Rows are points. The last column is the point's height on a tilted bowl or saddle (a function of degree 2), plus a little noise. Along how many of its main directions does it bend up, bend down or stay straight?

Points (11 x 3)
[[ -5 -21 -26]
 [ 49 -32 -43]
 [-61   4 -44]
 [ 94  34 -75]
 [ 64  14 -46]
 [ 17  19 -22]
 [-37  -6 -31]
 [-53 -14 -41]
 [-22  52 -26]
 [ 45  33 -34]
 [-21 -76 -52]]
Directions: 0 up, 2 down, 0 straight

Points (18 x 4)
[[-68  19  19 -78]
 [ 39  19 -26 -28]
 [ 34  40  50 -23]
 [-58  35 -42 -83]
 [  4 -38  55 -13]
 [ -8   9 -63 -32]
 [ 49  -8  28 -49]
 [ 59  25   2 -32]
 [ 25  43 -36 -15]
 [ -5  36  -4 -34]
 [ 24 -37 -17 -42]
 [  2 -43 -28 -26]
 [-16 -28  24 -15]
 [-80  16  20 -87]
 [  6   9  -7 -30]
 [ 14   6 -95 -28]
 [-43 -29  18 -12]
 [-35 -67 -44   4]]
Directions: 1 up, 1 down, 1 straight

Points (16 x 4)
[[-41  79   6  65]
 [ 18 -43  81 -89]
 [  9 -31 -17  36]
 [ 53  -2  -4 -44]
 [ 44  47  -2 -10]
 [-36 -46  15  51]
 [ 51   4 -29 -42]
 [  5 -23  46 -19]
 [ 28 -79  55   3]
 [-47  95 -51  57]
 [ 11   8   5   9]
 [ 50  51  17 -20]
 [ 34 -68 -12  56]
 [ 20  13  19  -8]
 [ 51  -5 -22 -39]
 [ 50  60   2  -6]]
Directions: 1 up, 2 down, 0 straight

Points (21 x 5)
[[-11 -54 -38 -23  14]
 [-31  64 -92  27  95]
 [ 48  31 -13   6  32]
 [-10 -27 -14  17  12]
 [ 25  29  63 -34  16]
 [ 46  62  -2   8  46]
 [  5 -85  -7 -11  21]
 [ 35  52   5  51  54]
 [ 45 -23  42 -22   9]
 [ 17 -13 -41  47  45]
 [ 36 -21  -3 -27   7]
 [-33  23 -32 -43  15]
 [-55 -27 -28  41  37]
 [-16 -95 -16  78  81]
 [ 62  32   7 -10  31]
 [ 47  42 -23 -21  34]
 [-46  73 -25  17  53]
 [-61  29  11 -16  17]
 [ 45 -41  22  84  66]
 [ 52  31  80  -6  38]
 [ 30 -47 -12 -50  12]]
Directions: 4 up, 0 down, 0 straight

Points (22 x 5)
[[  7 -19  64 -47  20]
 [ 11 -26 -20 -36  -1]
 [-28 -34  44  -4 -32]
 [ 18  23  32  39  51]
 [ -8  25  30 -30  21]
 [ -6  12  -5 -19   2]
 [-10  -1  12  58  26]
 [ -6 -40  24 -17 -30]
 [  2 -54 -46  12  20]
 [-29  20  32  -3  -3]
 [-39 -10   0  53  -1]
 [ 11  26 -20   8  40]
 [ 24  34  80  10  94]
 [  2 -17  47  32  11]
 [  3  26  95 -13  95]
 [ 32 -30 -12  41  29]
 [-50 -21 -20   1 -44]
 [  0  37 -18  -3  43]
 [ -5  18  22  -1   6]
 [ 27  -4 -48 -12  47]
 [-60 -27 -41  -8 -36]
 [  5  -8  -9  27   5]]
Directions: 3 up, 0 down, 1 straight

Points (21 x 5)
[[  5 -95 -28  24 -35]
 [ 42   8   2  15 -19]
 [  2  10   4 -66 -25]
 [ 55 -15  90   8 -95]
 [ 52  25  26 -25 -44]
 [-15  12 -11   0  -1]
 [  3  -5 -51 -48 -10]
 [ 43 -55  34  57 -57]
 [  6  38  19  21 -26]
 [-43  10 -10  55 -25]
 [ 76 -30  38 -26 -66]
 [ 15 -42 -47   0  -6]
 [ 47   4  39   9 -41]
 [ -5 -23 -12  17  -2]
 [ -4  29  45  24 -39]
 [  8 -31   8  58 -25]
 [  3  49 -74  40 -26]
 [ -6   1  -9 -63 -17]
 [-48 -26  20   6 -17]
 [-23  28  38 -15 -29]
 [-22  20 -18  -1  -2]]
Directions: 0 up, 4 down, 0 straight

Points (43 x 7)
[[-31  -3  29   4  18  51  -3]
 [ 26 -25  19 -28 -33  74 -29]
 [-10   8 -48  72 -54  50 -59]
 [-37  46 -12 -18   9  -8 -26]
 [-10  43  55  86  31  -7 -75]
 [-20  54  76  -3  -1  14 -43]
 [ 22  -1  16 -25  35  12 -25]
 [-38 -26   8   4  95 -20 -39]
 [ 12 -24  69 -16  -3  18 -29]
 [-55 -44  18   6   9 -39 -19]
 [ 21 -60  36  23  67 -86 -89]
 [-36 -12  53 -22 -17  50   4]
 [-12  58 -39 -38 -40  23 -40]
 [ -7  -8  17  45  10  52 -29]
 [ -5  38  41  20   4 -45 -31]
 [-23  38  78  80 -74 -18 -86]
 [  7   0  -7  68  36 -65 -50]
 [ 20  18 -57  52  58  -1 -52]
 [-33  -9  56  23 -75 -20 -44]
 [-28 -10 -19  21  71   5 -30]
 [-63 -20  20   5 -27   3  -2]
 [ 13 -82  15  12  55   5 -46]
 [ 60   7  35 -19  86   7 -71]
 [-94  34 -33  19 -13 -13 -39]
 [-31  32  29   2 -10 -14 -22]
 [ -1  29 -22 -10 -20 -17 -20]
 [ 40 -27  15 -73   7   0 -38]
 [-61  -2  39  -6  41 -10 -10]
 [  9  28 -23 -29 -39   6 -24]
 [ 16 -50 -12   1  43 -17 -37]
 [ 34 -13 -17  -6 -19   3 -22]
 [-59  18  83 -26 -16  28 -13]
 [ 12  70  22  58  33 -18 -46]
 [-18 -10   8 -71 -78  -6 -31]
 [ 29 -21 -66  11  -3  -7 -39]
 [-22  -9  56  -2  22  16 -16]
 [ 54   0  -5  37  55  20 -49]
 [-49 -11 -58  21  26   6 -25]
 [ 16 -10 -10  24  47  35 -32]
 [-31 -22  35 -40 -28  26   4]
 [  4  74 -68 -59  74  16 -95]
 [-18  24 -58   7 -15 -25 -36]
 [ 19  -3 -15 -36   7   4 -21]]
Directions: 1 up, 5 down, 0 straight

Points (48 x 7)
[[ 46 -26 -36  32  16  13  11]
 [-13  29  15  14 -33  16  -2]
 [-36 -21 -13  12  31  27  27]
 [ 47  44  19 -15  18 -36  23]
 [ -1  33   3  23  12 -17  -4]
 [ 58   1  15 -28  29 -62  25]
 [-17 -21  29  -2   9  22  22]
 [-76 -16   0 -11  28  54  19]
 [ -2   1  -5  -4   2 -12   4]
 [-36 -21  -5   5 -14 -40   5]
 [ 25  -2 -10  53  -6 -34  -4]
 [ -3  17  -9   5 -12  15  -5]
 [-38  -5  30 -10 -62   2   7]
 [-40  16 -15  11 -26   2 -17]
 [-16   1  -1 -40 -17  12 -14]
 [  8 -43 -15 -20  56  -1  49]
 [-32  10 -25  -8 -33  21 -27]
 [-30  10 -23 -23 -56  -4 -28]
 [ 41 -46 -28  16  80  29  60]
 [ 27   8   3  -5 -76   4   5]
 [ 31 -27  18  36  42 -18  15]
 [-19 -23  23 -38 -73  25 -10]
 [ -2  30 -31  -1 -10 -44 -11]
 [-29  -6 -23   3  -9  -1  -4]
 [-19 -28  19  -7 -51 -26  16]
 [ 14 -13  43 -15 -32   2  17]
 [  5  39   2  23 -10  24  -3]
 [ -1  28  77  62 -28  -5  24]
 [  7 -95 -52  42   3 -41  95]
 [ 14 -47 -12  -6  15 -32  32]
 [-29 -64 -38  20  19   3  60]
 [-11  -9 -71 -63 -18  46 -56]
 [ 36 -11 -13 -53  45  17  24]
 [ -8 -28 -38  -8   0 -29  16]
 [  3  44 -38 -43  -9  22 -21]
 [ 14  14  31  -2  23  -3  18]
 [  5   4  35 -21  48  12  35]
 [  4 -16 -63  -5 -40 -52  19]
 [ -3   0 -50   6  35  -4  23]
 [-14 -17   6  17 -52  13   4]
 [ 55 -21  44   8 -32 -31  17]
 [  0 -23  32  32 -10 -55  11]
 [ 25  -3  29  -5  -9 -38  16]
 [-35  53  30  14  -4 -17  -7]
 [-18 -17   5  30   7  -5  14]
 [-52   3 -34  -8 -16 -35 -25]
 [-47  25 -20  24  17   4 -10]
 [ -3 -22 -16 -26  10 -19  12]]
Directions: 3 up, 2 down, 1 straight

Points (64 x 9)
[[  6  -5 -17  -7 -43  30  37  61   2]
 [ -4  -9   3   2  -5  -8 -69  16 -42]
 [-19 -13  15  -7  19 -12 -37 -14 -48]
 [-67  -8  17   0  18 -30 -26 -15 -95]
 [  3 -65  -2  -2 -31   7  -8  25   0]
 [-13 -60 -53  18 -28 -23   1  29   0]
 [ 13  12  18 -14 -38  15  -2  19  -2]
 [ 14 -18  22  25  51   3 -11  31   9]
 [ 19 -15  -5  35 -65 -45  24   2  13]
 [  3  10 -25 -11 -14 -27  48 -39 -43]
 [ 14  29 -20 -34 -11  -8  12 -48 -34]
 [ 42 -15  14  22  22   5  34 -32 -40]
 [ 24   3 -20 -36  22  -1 -11 -16 -23]
 [-33   8 -18   3  17 -47  58  16 -33]
 [-25 -25 -26  10   5  10  18 -24 -47]
 [ 57  -8  47 -40 -59  20 -12  52  -8]
 [ 74 -11   8  -8 -54 -23  -6  32 -28]
 [ 19  95  -9  60 -40 -28  -8  72  49]
 [ -9  39 -46 -35   5   2  -7   4  -5]
 [ 11  -8  -5 -31 -51  34 -46  -6 -56]
 [-19  15   2 -34   0 -16  -6   3 -30]
 [-33  41 -25   8  32  -8   1 -23 -50]
 [  5 -56  40  10  58 -17  24  17  25]
 [  1 -27  -4  -6  48  -2  21  -3 -28]
 [ -3 -17  -3  17   3 -12   7  21  14]
 [ 63  43 -22  -4 -10  28 -10 -19 -58]
 [-38 -34  54  70 -47  11  20   5  66]
 [  9  28  41  30 -14   1 -17 -28 -39]
 [ 17 -14 -22   2 -36 -41 -31 -29 -50]
 [-20  24 -19 -65  -3 -18  11  37 -34]
 [ 35  -9  30   5  -1  17  -6 -45 -36]
 [ 21 -42  27  13 -33  37 -21 -23 -16]
 [-18   9  24  37   0   7  48  11   1]
 [ -2  -4   1  -6 -19   9  -4  41  12]
 [-57 -11  15   1 -23  44  41  -6 -75]
 [ 48 -29  11   1   1  -2 -26 -59 -69]
 [ -5  12 -25 -14 -34  35  -9  22 -12]
 [-21  27  24 -11  31  13 -20 -11 -47]
 [ -8 -30 -10 -15 -28 -30 -12 -23 -46]
 [-28 -21 -23 -22  -8 -21  -6 -29 -60]
 [ 14  32  -6 -41 -22  12  16  29  -6]
 [-21   7 -16 -10 -24   6 -45  66 -25]
 [ 50  -6 -12  -4 -47 -32   3   2 -25]
 [  0  -4  13  13  33 -13   8  -3 -15]
 [ -1  21  -3 -18  45  25  26 -11 -34]
 [ 28 -35  23   5  36 -52  89  -3 -66]
 [ -6  26  20 -23 -11 -51 -25  -7 -58]
 [ 23  18 -63 -61  46  -2  50  18 -13]
 [ -2  31   7 -42  53 -28  14  17 -35]
 [ -6  18   6 -18 -28 -64 -14  21 -34]
 [ -9  12 -16 -36 -34  14  39 -25 -33]
 [-56  18  16  -9 -19 -10 -23   5 -55]
 [  9  -3  39 -22  22 -11 -27  50   2]
 [ -7  -9 -52 -28  49  -8 -27 -32 -76]
 [ 14 -10 -11 -11  -4  14  35 -60 -66]
 [ 17  13 -28  48   7  15 -13  -2 -18]
 [ -2  52   4  -8  30  63 -27  18 -68]
 [-35  -9 -48  -1  12 -41  57  18 -28]
 [ -6  37   5   7  33  21  18  -2 -34]
 [ 14   2 -16  22   1   2  62  36   1]
 [  6  30   4 -38  28 -16  44 -49 -48]
 [  0 -13   3  27   4 -13 -30   9   2]
 [ 26   9  50 -11  11  62   2   4  10]
 [ 10   8  51  23 -16 -33  18 -17 -19]]
Directions: 2 up, 6 down, 0 straight

Points (76 x 9)
[[-48 -19  12 -80  28  22  12   7  29]
 [ 11 -16 -44   9 -34 -10  -7  33   6]
 [ 17  55  -5 -26  27 -77   6  16 -46]
 [-72  21  23  20  10  12   2 -26  26]
 [-50  18 -27  -3 -33 -28 -18 -12  16]
 [-59  43 -36 -25  -7  -2 -24  23  16]
 [ 50  19  -6 -13 -42 -30  21   9 -32]
 [  5 -17  24  -1  32  30 -12  16  -7]
 [ 10   1 -16  -9  14 -37  -8 -24 -15]
 [ 36  63  10   0  48  -5 -11   9 -43]
 [-24 -18 -79 -13  67   7  11 -22   0]
 [ 39 -18 -24  -8  -1 -10 -19  16  -7]
 [-49  57  66   2   5  -6 -13  -2 -54]
 [-37  16  47 -32 -21   2 -39 -18 -30]
 [ 40  20 -19  -7  -5 -16  28 -54 -45]
 [ 58   4  27  -7  17   2  44  17 -36]
 [-16  -5  -3   9  13 -46 -30 -45  -9]
 [ 26  14 -21 -14  26 -20 -19 -53 -50]
 [ 17   9   9  26  59 -41   6 -15 -33]
 [  0  32  37 -30 -16  68   6 -23   2]
 [-31  65  19 -14  30  60   2 -16   5]
 [-18   7  17   8  18 -24 -24 -26 -22]
 [ -9 -22  32 -15 -24 -24  17  47  -7]
 [  3  19  21  -6  -8 -20  30  -8 -23]
 [ 32   0 -39 -13 -17  12  -8  14  -2]
 [-11  16 -30 -90  32   2  11  70  -4]
 [ 24 -10   2 -27  54  16  13  29  -8]
 [-21 -14  29 -34 -59  20 -31 -48  -1]
 [ 12 -64 -18 -18 -79  23 -10 -24   7]
 [-24 -28  18  53  34 -26  11  -8 -16]
 [-48 -20 -54 -27 -11 -53  28 -37  35]
 [-20  53  69  -6 -45  16  33 -16 -26]
 [  8  31 -31  26 -20 -12  17 -21  10]
 [ 22   6 -18 -72  26 -48  30 -90 -95]
 [-12 -68  34  -6  52   4 -17 -18  -7]
 [-50  29  -3   1 -54   4 -54  11 -17]
 [ -2  -2 -74  33 -27  43  -2 -26  21]
 [-18  16 -43   4  12  55 -13 -14  13]
 [ 58  38 -10 -21  29 -11   9 -30 -69]
 [ -4  55   1 -44  -8  38  11 -21 -11]
 [-39 -10  24 -48  16  13   2   6  20]
 [-27  50  30  22  -4  18  -3 -24 -15]
 [-12  22 -55   4  17 -53  -7  22  23]
 [-55 -31  -8 -56  35 -36  67  40  13]
 [-36 -34 -29 -11 -14   6 -11  14  23]
 [-47 -12 -48  40 -30  -6 -82  -1 -14]
 [ 17 -15   6  48 -13 -20   5  38 -20]
 [ 31  39  -6 -37  11 -44 -56   0 -62]
 [-56  52  17 -24  81  65 -23  42  14]
 [-38  -2 -25 -30  -9 -29   1 -35  17]
 [-42 -54  10  30  16  58 -10 -11   6]
 [ 24  41  28  18 -12 -30  32 -28 -59]
 [-17 -14 -74   9 -40  20 -21 -11  13]
 [ -6  52  23 -27  12  52 -68 -34 -89]
 [ 38 -26 -48 -15  -2  95 -28  18 -29]
 [-12 -34   2  23  19 -15  41   5  -4]
 [ 15  -9 -33 -27 -32  18   3  40  11]
 [-11  -4 -53  -3 -27  -5  19  31  17]
 [-34 -20 -18  -6 -22  25  18  22  33]
 [ 36  27 -58   9  -4   2 -15  -5   0]
 [ 27 -30 -42  -2   3 -73  28  20  -8]
 [ 10 -85  -8  -4 -65 -15 -23 -28   5]
 [ -4  -1  14 -39 -30  22 -22  64  19]
 [-43 -12  16  25  -7  25 -30  19   2]
 [  0  -4 -29   8  18 -18  44   1   5]
 [-27  -9  25  -9  25 -13  48  21   4]
 [ -7 -29 -12  13   0 -76 -42  21   1]
 [-18  19  64  -8  -5  -8 -21 -52 -66]
 [ 23 -19 -13 -85 -28  25 -67 -33 -70]
 [ 87   8  12  13  -8 -24  27 -29 -75]
 [ -2  29  27 -47 -22   6  43 -59 -31]
 [-29  31  61 -52 -17 -37  28  16 -51]
 [ 44   3  59  -2   1  33 -23   7 -45]
 [ 64 -22 -55 -20  18  21  -4 -44 -75]
 [ 22 -48  -2   5  36  14  11  -1 -17]
 [ 28 -12  36 -38  35 -13  59 -39 -70]]
Directions: 3 up, 4 down, 1 straight

Points (74 x 9)
[[ 21 -52 -26  13  11  20  38 -26  28]
 [ 16  26  35  32  -4  33 -55  -3 -31]
 [ -8 -15  39  10 -27 -47  25  35  14]
 [  5  10  24 -31   4  17  22  12   7]
 [ 20  42 -37 -43 -47  36 -24   5  43]
 [-47  14  24   8  13  -2   0   9  38]
 [ 67 -18  46  26 -29  14  14  -1  30]
 [ 11  -1  42 -28 -20 -47  14  -5   5]
 [-38  29  25 -12  23  -7  30   8  37]
 [  1  36  23  50 -21  31   8 -10 -14]
 [ 56 -13  10 -21  27  -9  36 -39  13]
 [  1 -49   2   0  33 -72 -30  18 -26]
 [ 88  -1  -2 -26 -47  18   6  41  86]
 [  5  51  55  23  -9  40 -25   9 -30]
 [ 40 -35 -27   6 -31  29 -31 -33  28]
 [ 52  95 -14 -32   1 -25   6 -48 -43]
 [ -6 -13  27 -26 -32 -15  -8  25   9]
 [  0 -15  -8 -18  -8  36  26  11  27]
 [ 53 -44   9   2 -10 -31 -36  15  18]
 [ 39  -1  24   3  -8  12 -30  57   3]
 [ -9   3   1  22  39 -69  45 -24  59]
 [ -8 -17  24 -46 -46  76  10   2  95]
 [ -7 -24  32 -38 -17 -26  -3  31 -16]
 [ -7 -12  -3 -24 -15 -77 -24 -25 -19]
 [ 22  -1  -6  33  55   4  21   4  -3]
 [ 17  27  44 -51  18   3 -13  32 -22]
 [ 38   8  15   2  39  14   3  22 -30]
 [  7 -16 -48   7  20  26 -61  49  51]
 [ 15  35 -48   0 -22  -9 -50 -18 -26]
 [  2  29  13  23 -60 -42 -44  24  32]
 [ 16 -31 -28 -16  52   2  30 -16  10]
 [ 21   5  11   0   7 -12 -36  51  -9]
 [-14  -6  36   4 -63  35  18  49  60]
 [ -2  62   0  37  29 -19  -8 -59  -5]
 [ 21  27   1 -76   1 -21 -82 -45  17]
 [ 36 -26   4 -11 -19  37 -23 -30  33]
 [-31  45  77   7  31  28  24 -24   8]
 [-20   3 -12 -50 -21  23   1  -9  50]
 [-35 -13 -33  46  51   3 -56 -54  85]
 [-50 -29 -41  24  46 -16 -27  24  72]
 [-15 -23  10  -4  21  35 -47 -15  41]
 [ 15 -21  20 -27 -43  28 -51 -14  54]
 [-29  20  54 -38 -49   2  29  31  62]
 [ 12 -10  58 -27  35  -6  84  13 -11]
 [ 34 -40 -22   7 -40 -10  -6 -11  24]
 [  3   3  12  -6 -14  -9  13  -1  10]
 [ -3  -4  13  -7  33 -36 -21  33 -25]
 [ -3 -11  39  -8 -28  21   2  -5  22]
 [-34 -23 -17 -23  -9   0  15  39  33]
 [-23 -30 -15 -11  26   5  64  44  21]
 [-12 -53  -9  11  56  28  25 -29  59]
 [  5   0  22   5   7  71 -31   4   1]
 [  8   8  14  40  -6 -42  33   9  44]
 [-15   2  37  -7  14 -24   1 -15  11]
 [ 12  -4 -38  62 -56   8 -42  50  61]
 [-19  -8 -47 -18   0 -56   3   1 -12]
 [-17   5   4  22  10  26 -35  -3  14]
 [ -3 -29   9 -24 -49  20   7  44  49]
 [ 27  20  13  16  61  17  20  -8 -33]
 [ 21  25 -70  -4 -19  38   0 -69 -87]
 [-18  14   8  -6  23  24 -47 -54  31]
 [-48  20   6  20  16  65  -8 -42  37]
 [ -2  42  45  41  16  41  24 -24 -34]
 [ 42 -20 -18   4 -51 -13  -6  31  38]
 [  7 -33  26  39  -5   6   4 -26  28]
 [ 10  19  31   7  57  39 -13 -35 -27]
 [ -2   5 -29  10 -11  48  18  10  14]
 [ -3 -13   4 -72  -1 -44  13  -4 -17]
 [ -8 -54 -12 -58 -35  28   5  -6  73]
 [  3   8 -27  -1  27 -23  -8  17   0]
 [-10 -15 -11   6  29 -39  24  34   6]
 [-18 -35  44  58   3 -17 -24  43   4]
 [ -7  -3  32  21   7   8   6  18   0]
 [ -1  -3  35 -43 -17  -6  -8 -48  39]]
Directions: 4 up, 2 down, 2 straight

Points (64 x 9)
[[ 22  65 -40  17  13 -17 -21  20 -32]
 [  4  19  51  67 -23 -46 -36 -46  -2]
 [ 25   5  22 -30  20 -10   5   3  16]
 [ 23 -29   6  21 -26 -80  14   7  -5]
 [  9 -13 -21 -20  24 -19 -23  -3   1]
 [ 45 -25 -27  48  -2 -14  56  45 -43]
 [-20 -33 -59  18 -55 -67 -68  20 -76]
 [-11  13  43  18 -37  17   5  60 -14]
 [-10  32 -30 -18  32   3   5  11   3]
 [-54  27  10 -68   8 -22  35 -23  18]
 [-36  30  54  19  27 -65  31  -4  50]
 [-38 -20 -20  22  38  22   0   5  12]
 [ 11  33  51  -2  16   5   4  15  10]
 [  4 -11 -42   0  28  11   6  16 -15]
 [ 35 -13 -21 -45 -23   0  79 -20   0]
 [ 37  52  -1  -4   7 -19 -53   3 -26]
 [-33 -35  75  23  48  -7  42 -24  95]
 [ 45  52  42   3  35  40   2   3 -13]
 [ 15  68  -2  25  -1 -72  -7 -27 -15]
 [ 27 -47  17  32  -3 -32 -51  14 -37]
 [-28 -12 -38   6 -47 -53  -2 -56   9]
 [ 20  32 -30  43  11  25   0  35 -29]
 [  9  15  41  -9 -13  22 -35 -76  -2]
 [-26  13   2 -18 -22  27 -24  11  -4]
 [ 28  22  -9  12   0   2   3   9  -1]
 [  0   5 -41 -18  -3  59 -31  38 -31]
 [ -2 -44  25  21 -16 -63  16  39 -10]
 [ 29  27  67  14  39  19  55  27  29]
 [ -8  24 -18  14  15 -32 -11  -3   4]
 [ 51 -46  38   6 -14   2  15 -43  26]
 [ 38   7 -25 -27 -12   0 -20  71   0]
 [ 16  -1  36  25 -38  32  37  31  -4]
 [-38  -7 -23  28 -18   5 -29 -27  -2]
 [ 49 -42   7 -21  31 -16  12  18   8]
 [ 61  26  67 -18  25  54 -20  11 -33]
 [  8 -37 -20 -39 -46 -19  38  13   9]
 [ 21 -77  30  83  64 -45  -6 -13  52]
 [-30 -12 -11 -49 -11 -40  -2  11  16]
 [ 36  16  15   3 -18 -22  -4 -20  13]
 [-14  21  27 -54 -35   4  50 -34   7]
 [  7   4  -6   5 -27  -8 -43 -11  -6]
 [  5 -26 -11   2   3 -19   9 -25  20]
 [ 43 -46  21 -31  19 -31 -56 -31  -8]
 [-39 -58   8 -15 -85  26  25 -81  -3]
 [-16  33 -15  51   4  -5  72  31   2]
 [ -4   1 -17 -18 -45  45 -35  12  -5]
 [ -8 -47 -32  49 -12 -21   1   5 -30]
 [ -5  14  46  10  20  -5 -14  18   9]
 [ 24   1   9  54 -20  26  -8  34 -20]
 [  9  -5  32  -2  21  42  57  -7  17]
 [-11   0  24   6  -2   5 -19 -14   9]
 [-43 -25 -22 -40  95   6 -17   6  18]
 [  2  33 -26  33  34  -4 -22  15 -15]
 [ -7  15  23 -50 -40 -55  10  33  19]
 [ -3  23 -12 -23  42  27  -5 -75  12]
 [ 37   4  57  31  41   7  -8  14  15]
 [ 21 -38   4  -8  -9 -24  36  49  -2]
 [ 12 -64  20  20  -8  49  -6  19 -32]
 [-33 -39  43  49  38   8   8   9  42]
 [-13  51  36 -24  -8 -13   4  17   6]
 [-25 -61  54  29 -63  23 -41 -35 -40]
 [ -3   6  28   5 -12  17 -16  56 -12]
 [ 20 -19  16 -13 -16   0 -70  91 -36]
 [ 23  20  44  60  60  24  -6  24  22]]
Directions: 1 up, 4 down, 3 straight
